Each row of a before or after table is a point. One or more steps were done to the points. Then noise was added and the rows were shuffled. The steps act on columns, c1 being the first. What was done? A step turns or swaps two columns, mirrors them in a line or flattens them onto one, adds a multiple of one to another, or multiplies or shifts one. Angles are multiples of 10 degrees, from the lower column toward the higher: turns from -170 to 170, lines from 10 to 170 but not 90. Use the fewest steps. Two steps may share a column if one is a turn and the other turns, adds or multiplies; they go together, in the order done. Otherwise the lowest column goes first.
In the rows, 128 means zero.

Before (14 x 2):
[[176   7]
 [137 131]
 [135 155]
 [166 153]
 [173 133]
 [148  99]
 [140 136]
 [140 138]
 [150 157]
 [172 138]
 [149 109]
 [105 155]
 [135 147]
 [124 146]]
After, 14 rows:
[[131 135]
 [134 142]
 [128 114]
 [146 129]
 [122 135]
 [144  77]
 [125 136]
 [120 143]
 [141 139]
 [132 129]
 [129 135]
 [130 137]
 [132 122]
 [143 133]]
Steps: multiply c1 by 0.4; multiply c2 by 0.4

Before:
[[107 126 132  70 133 165]
 [126  54 139 149 178 106]
 [120  61 116 108 113 156]
 [114 139 158  90 177  98]
 [129 124 136 130 127 175]
 [151 125 128  85 165  84]
 [ 96  86  63  95 171 139]
 [136  83 148  67  88 181]
 [ 77 143 115 107  94 148]
 [ 82  55 108 160 184  88]
 [ 79 134 125 155  86 138]]
After, 11 rows:
[[107 126 125  54 134 164]
 [ 30 134 124 121  88 148]
 [116 141 163  83 168  89]
 [ 81  85  64  78 172 129]
 [ 43 144 117  73 101 155]
 [183 123 125 106 155  78]
 [158  81 150  78  99 189]
 [ 32  53 105 124 182  78]
 [120  58 113 108 125 160]
 [131 124 138 123 131 173]
 [116  54 139 151 174  95]]
Steps: multiply c1 by 2; turn c1 and c4 by 20 degrees; turn c5 and c6 by -10 degrees

Before:
[[ 55  73  56 132 109  96 108 105  69]
 [106 159 193 130  71 107 130 145 154]
 [124  96 174 149 127 108  97 202 159]
 [117  97  67 111 156 104 112  71  73]
 [131  78  62 143  86 120 101  89  90]
 [143 162 119 110  77 102 131 133  38]
 [127  88 208 104  97 145 137 172 133]
 [122 154 177 154 100 174 153 171 119]]
After:
[[101  74 215 130 106  94  73 103 190]
 [ 89  99 150 114 157 102  86  70 181]
 [159 151 127 154  99 178 174 169 139]
 [187 157 128 133  73 108 161 145 104]
 [115 164 117 110  79  99 127 131 219]
 [ 84  77 139 141  89 121  71  91 166]
 [182  95 113 151 131 103 125 201  96]
 [188  92 110 102 101 142 179 175 121]]
Steps: turn c3 and c7 by 30 degrees; turn c1 and c3 by -110 degrees; multiply c9 by -1

Before (8 x 12):
[[150 175 106 172 127 235 128 138 143 149 148 187]
 [129 138 196 115 249 106 130 135 124 113  98 157]
 [159 186 119 142  84 114 114 121 141 116 140 113]
 [119 160  97 114  98 121 112  91 122 127 154 153]
 [121 132 121 129  85 103  75  95 148 134 145 118]
 [121 171 112 169 122  95 110 133 118 138 122 117]
 [118 162 125 127 114 111  92 153 131 127  77 167]
 [125 126  99 105  80 214 108 145  70 116 141 130]]
After (8 x 12):
[[108 169 133 149  98 129 115  98 134 123 138 154]
 [177 159 191 155 192  88 137 101 136 229 133 190]
 [204 172  96 170 136 146 127 100 146 118 131 116]
 [109 141 107 166 115 128 102 120 176 102 135 119]
 [118 121 101 155  77 123  73 134  99 213 131 135]
 [106 141 180 140 120 133  98 117 153 113 107 170]
 [110 160  90 157 184 129 107 113 134  94 123 117]
 [130 131 240   7 153 150 128 122 121 110 115 156]]
Steps: multiply c1 by 2.5; flatten c2 and c8 onto the line at 150 degrees; add 1.5 times c12 to c3; multiply c4 by 1.6; turn c4 and c5 by 70 degrees; turn c6 and c10 by 100 degrees; turn c7 and c9 by -40 degrees; multiply c11 by 0.4
